Every row gives one point. Examples show where two turns around zero, p and q, send a point. Write where each new point lands after one turn and then the other. Backwards means that the second turn is done in reverse. Each puzzle has new turns, and all numbers are rounded.
(in the rows, 128 means zero)

Turn p:
[156  97 148] => [156 141 163]
[ 93 105  80] => [144  73 100]
[174 128 141] => [149 169 140]
[ 89 182 143] => [ 62 129 109]
Turn q:
[120 132  89] => [103 159 122]
[100 138 180] => [169 112 168]
[163 151  72] => [108 165  72]
[129  92 171] => [132  76 150]
Where do these land?
p, then q: [ 70 128 162] => [118 107 191]
q, then p: [179 127 122] => [160 103  97]
q, then p backwards: [ 94 145  91] => [158 154 163]
p, then q: [ 83 146 124] => [ 95 134 164]
q, then p: [201 135 124] => [179 100  83]
q, then p: [142  88 145] => [145  94 153]

Turn p:
[113 158 135 143 174 151] => [122 143 134 170 172 131]
[104 148  92 141 115 147] => [ 77 142 118 133 130 129]
[161 137 156 118  94  75] => [153  88 145  81 122  93]
[122  84 123 161 189 131] => [161 131  75 169 145 158]
[108  88 169 123 122 169] => [153 145 141 173  80 131]
[177 155 125  99 137 173] => [140 190 162 106 150 126]
[123 159 127 107 131  75] => [120  80 148 101 156 132]
[ 87  90 148 170  92 139] => [117 113 100 170  71 103]
[156 133  76  90  97  93] => [108 120 128  49 124 148]
Turn q:
[131  85 166 141 114 154] => [120 135 132  90 109 177]
[140 119  48  98 145  87] => [131 113 122 109 151  37]
[137 114 132 140 104 170] => [129 149  97 109 109 154]
[118 103 181 179  85 117] => [ 86 125 150 125  70 177]
[ 91 138 140 115 101 135] => [ 90 137 116 144 145 147]
[120 172  64 123 164 130] => [159 105  91 162 154  76]
[171 161 119  98 149  91] => [161 149 167 148 142  82]
[117 132 174 130 161 140] => [148 113 149 137 144 174]
Where do these land?
p, then q backwards: [166 168 111  59 112 123] => [152  64 169  88 133 108]
q, then p: [124 163 136  94 148 117] => [153 124 112 150 166 115]
q, then p: [104 102 152 150 181 163] => [161 187 119 128 101 158]
p, then q: [ 68 117 134 117 116 106] => [ 93 116 108  93 106 160]
q, then p: [198 131 105 141 139 123] => [144 113 144  66 132  93]
p, then q: [124 137 161 160 147 133] => [142 101 147 130  95 114]
p, then q backwards: [128 110 156 111 122 119] => [147 128 136 151 150 120]
p, then q backwards: [128  97  31 178 100 128] => [ 93  95  83 141  54 188]
p, then q: [113 128 166 143  86 140] => [ 85 130 156 135  95 124]

Turn p:
[105 159 147 153 165 119 110 117  71] => [ 83 154 110 120 124 125 130 161  69]
[129 107 145 125  97 116 161 147 148] => [135  92 161 115 130 144 141 107 145]
[139 125 124 112 103 136  97 181 166] => [161 130 168 170 139 123 150 139 161]
[140 115  87 133 108 118 132 131 114] => [155 123 109 111 103 132 145 141 145]
[ 66 133 120 121 189 134 124 108  91] => [ 57 148 107 120 103  99  93 157 117]
[137 145 127 123  63 137 143 137 164] => [163 138 160 120 142 172 139 106 162]
[159 140 122 132 142 117 157 144 148] => [152 119 137 102 154 101 135 120 129]
[124 145 135  97 169 146 122  92  86] => [103 135  91 129 140 126  76 156 103]
[154  88 146 123  94 139 118 156 141] => [150  88 138 164 136 146 154 120 146]
[157 110 122 164  92 158 142 131 182] => [154 128 124 134 152 138 169  72 168]
[ 98 142 134 125 187  87 101  64  99] => [ 96 155 103 124  86 100  76 127  62]
Turn q:
[140 150  93 117 125 131 107 149 104] => [132 151  94 101 147 137 149 139 135]
[ 65 141 125 113  65 160 113 154 111] => [103 151 178  98 158 130 150 196 130]
[110 165 107 169  91 108 114 125 133] => [121 175 128 107 109 116  99 159 156]
[168  93 138 138 152 118 115 157 162] => [ 99  81  90 131 109 110 128 104 128]
[117 126 141  90 148  73 146 148 123] => [164 107 145 101 138  90 146  93 140]
[176 100 127 144 183 175 111 106 225] => [ 96  49  86 161  72 193  98 109 136]
[153 116 136 124 124  85 134  69 111] => [136 166 143 143 110 125 121  63 120]
[134 105 113 114 141 139 168 122 130] => [143 113 130 167 131 134 153 119 140]
[117 156 160 103 124 139 129 117  95] => [155 142 153 112 142 135 133 134  85]
[152 133 146 130 118 116 162 122 106] => [150 146 129 149 114 103 142 119 105]
[115 122 152 128 160 135 149 122 131] => [150  99 141 147 136 127 112 123 117]
[ 87 129  98 165 105 157  87 146 106] => [ 88 156 122 117 171 136 106 179 145]
Where do these land?
p, then q: [102  86 141 139 141  94 114 138  86] => [100 151 160 145 155  86 150 149 137]
q, then p: [158 147 176 113 106 130 112 108 133] => [124 119 118 122 122 187 116 159 116]
p, then q: [140 130 168 109 109 112  96  75 161] => [103 175 112 140 132 160  89 119  85]
q, then p: [175 132  99 112 107 183 138 132 130] => [111 132 114  82 148 143 160 143 178]
q, then p: [142 127  96 136 130 159 115 110 135] => [113 157 115 130 141 129 141 130 163]
q, then p: [146 122  74 120  93 151 163 138 159] => [127 131 157  92 149 134 164  98 178]
p, then q backwards: [144 171  77 149  99 145 145 126 126] => [125 178  78 105 119 113 116 132 104]
q, then p: [ 82 108 160 171 165 117 148 148 118] => [133 114 131 168  96  83 152 123  80]
p, then q: [110 123 151 133 197  77 134 136 115] => [127 155 164 100 172  74 131  98 127]
p, then q: [125 138  75 125 106 163 111 179 150] => [149  87 107 125  63 111 123 152 145]
p, then q backwards: [ 95 135 162  88 130 123 123 101 117] => [113 122 155 161 131 149 101  93 146]
q, then p: [115 115 157 141 152  82 138 146 107] => [150 116 125 133  95 105 112 119  80]
